Rows are points. A path goes straight from each point to the next, and from the last back to the first. The post is the endless flat space through its rows: a point in 2 columns, a line in 3, a plane in 4, and so on, so that a path can go around it. How many times does the path go around the post? Going back the other way cancels.
(in the rows, 128 means zero)

Post (1 x 2):
[[122 117]]
Path (28 x 2):
[[ 84 177]
 [147 145]
 [107 149]
 [ 90 159]
 [139 163]
 [172 110]
 [163  68]
 [ 98  88]
 [ 79 114]
 [109 144]
 [172 153]
 [163 110]
 [131  83]
 [ 92  87]
 [ 52 121]
 [101 174]
 [175 163]
 [202  93]
 [126  62]
 [107 103]
 [ 49 140]
 [ 46 123]
 [ 83 149]
 [139 180]
 [199 142]
 [184  70]
 [105  84]
 [ 46  95]]
Times around: 4

Post (5 x 6):
[[108 130  89 139 110 144]
 [166 148 117  73 149 158]
 [152 164 128 181  91  72]
 [189 164 199 136 177 197]
 [112 136  67 129 153  76]]
Path (18 x 6):
[[ 88  86 108 122 157  92]
 [171 101  82 115  86 121]
 [140 129 105 247 103 193]
 [131 169  90  97 175 154]
 [141 185 148  52 125 130]
 [ 57  90 117 147 126 129]
 [140  86  73  61 183 121]
 [122 110  97 141 128 174]
 [244 199 168 157 164 183]
 [115 192 107 119  65 172]
 [127 149 131 103 111 102]
 [162  82 146  45 168 139]
 [146  97 137 114  72  96]
 [189 145 143 144 140 150]
 [210 220 142 208 127 124]
 [107 154 137 167 172 199]
 [106 180 118 194 156  85]
 [ 34 135 130 173 133 157]]
Times around: 3

Post (11 x 12):
[[106 127 120  71  84  75 202 119 165  59 115 121]
 [ 38 136  84 104 220 116 165 128 160  85  70 164]
 [100  87 232  42 127 123 149 225 162  94 151 129]
 [ 52  81 149 133 155 182 176 159 150  92  62 171]
 [149 152  66 147 102  86 158 119 210 121 142 122]
 [ 78 124 181 132 144 207 198 149 132 102 137 150]
 [109 162 168 119  61 134 207 112 193 148  86 159]
 [136 141  97 189 145  37 136 153 161 123 150 168]
 [ 94 104 155 191 203 118 177 139 169 124  92 119]
 [121 129 240 119 106  78  78 138 213 108 155 151]
 [ 62 102 201 141 131 186 106 123  83 209 115 160]]
Path (9 x 12):
[[154 125 162 145 125 105 193  90 167 188  96 153]
 [121 109 166  90 203 142 169 144 186 140  69 136]
 [106 162 144 183 213 137 155 122 115  97 170 119]
 [ 96 107 103 162 170  99 149 169 164  88 109 102]
 [ 33  85 175  95 133 117 141 177  93 110  92 186]
 [ 88 104 191 121 174  65 199 198 191  84 113 144]
 [ 96 137 118 155 128 136 147 119 187 130 133 107]
 [108 129 104 124 159  73 139 135 195  53 111 122]
 [163 102 181 148 145  55 109 170 185 127 142 104]]
Times around: 0

Post (17 x 18):
[[133  79 106 125  88 131  91 183 104 129 107 120  81 124 116 107 139 113]
 [167 100 157 141 154 103 129 114  66 115 155  80  49  38 136 127 137 139]
 [105 145  74 138 142  12 220  70  86  74  77 136 161 196 158  93  83 139]
 [154 106 139 127 111 157  99 125  71 154 104 134 114 134  93 144  49 127]
 [136 128 173 128 142 108 127 122 135  91  94 123 107 117  74  54 100 144]
 [170 143 113 116 135 108 159  86 132  77 139  98 138 153 125 111  84 147]
 [ 93  78 118 107 182 148  80 141 125 110  83  87 150 109 159 100  88 140]
 [ 93 161 152 146 119 123 142 114 133 130 113  83 128 152 151  89 158 159]
 [135 113 165 195  91 142 125  98 108 134 120  88 172 120 138  96 127  97]
 [161 104 111  93 149  76 113 140 145 166 120 104   7  32 174 167 134  83]
 [191  89 163 111 124 144 124 129  92 156 140 199 126  99 105 119 172 162]
 [115  98 108  94  98  99 156 104 142 161 166 156  93  70 120 120 129 126]
 [173  97 157 154 143 160 108  79 111 126 144 114 127 137  59 177 138 162]
 [126 130 150 158 186 135 123  66  72  78 173 217  91 193 106 123 179 139]
 [ 78 181 128 117 141  90 119 179  86  88 128 202 114  86 110 111 220 105]
 [178 148 107 228 165 100  97  93 104 137 160  98  91 150  96  95 147 142]
 [133 120 136 206 161 140 136 118 110 107 113 131 125 145 172 122 110 166]]
Path (28 x 18):
[[155 122  87 136 115 133 144 138 103 173 154 110 103  17 169 105 145 193]
 [119  83 140 112 172 111 119  81 121 151  72 142  92 104  77 122 116  44]
 [ 98  80 132 152 136 112 169  73 142 132 176 149 138 139 182 107 148  49]
 [ 96  92 150 123 108 116 121 105 101 156  98 117 168 184 135  96 131 162]
 [166 151 100 107 108  82 123 154 125  80  90 160  67 143 117 155 104 144]
 [105  50 217 178 112 135 125 159  68 111 122 119 183 122 175  53 173 203]
 [ 75 114 154 122 118  83 160 150  88 196 115 167 143  74 142 122 186 120]
 [117 190  80 113 158 133  71 151 148 126 112  87  71 133  83  97  37  61]
 [205 187 185 181 152 159  83 109 141 146 106  99 136  85 109  88 196 146]
 [163 144 120 140 108  44 130 150  94 122 139 163 112  15 117  63 142 126]
 [169 152 148 129 129 116 126 139 171 130  71 170 105 134 145  84 224 191]
 [124 112 124 207 116 150 148 141  75 169  99  70 144 105 162 176 215 180]
 [191  96 100 221 149 131  93 157  99 166 129  96 137 116  94 126 183 121]
 [124 110  89 116 153  85 119  68 107 152 163 158 111 183  62 140 115 135]
 [ 93 127 173  97 123  89 135 111 129 110 106 131 115 107  98  89 130 135]
 [206 120 145 212 137 124 136 106  48  79 123 160 121 167  88 123 141 201]
 [ 77 136 161  88 116 170  74 122 127 111 118 139  78 144  65  58 129 104]
 [ 52 149 166  11 114 117  84  88  75 155 120 126  73 108 154  61 141 150]
 [119 120 181 163 143 118 123 140  81 129  91 135  68 106  66 232 172 193]
 [ 34 111 175 131 179 106 135 116  88  74 121 120 184 107  74  52  63 131]
 [180 189 135 165 170 129 202 107  88  41 132 106 116 177 170  90 141 127]
 [133 131  91 179  97 141 115 179  94 133  74 155 159 152  98 128 115 154]
 [153  94 140 105 138 150 105  68 137 157  70 181 137 177  76 208  86 147]
 [165  95 196 161 174 143 100 109  30  22 173 162 112 123 206  61  50 117]
 [224 167 143 212 146  66 197 148  82  51 134 121  90 181 120 119 118 161]
 [ 66  93 174 128 141 156  94 157 118 131 142 102  71 106 137 100  76 108]
 [132 160 230  99  92 102 163 129 134  43  73 135 130 188 111 144 107 177]
 [144 164  81 100  98 126 108 151 155 100 172 115 121 134 100 104 156 181]]
Times around: 0
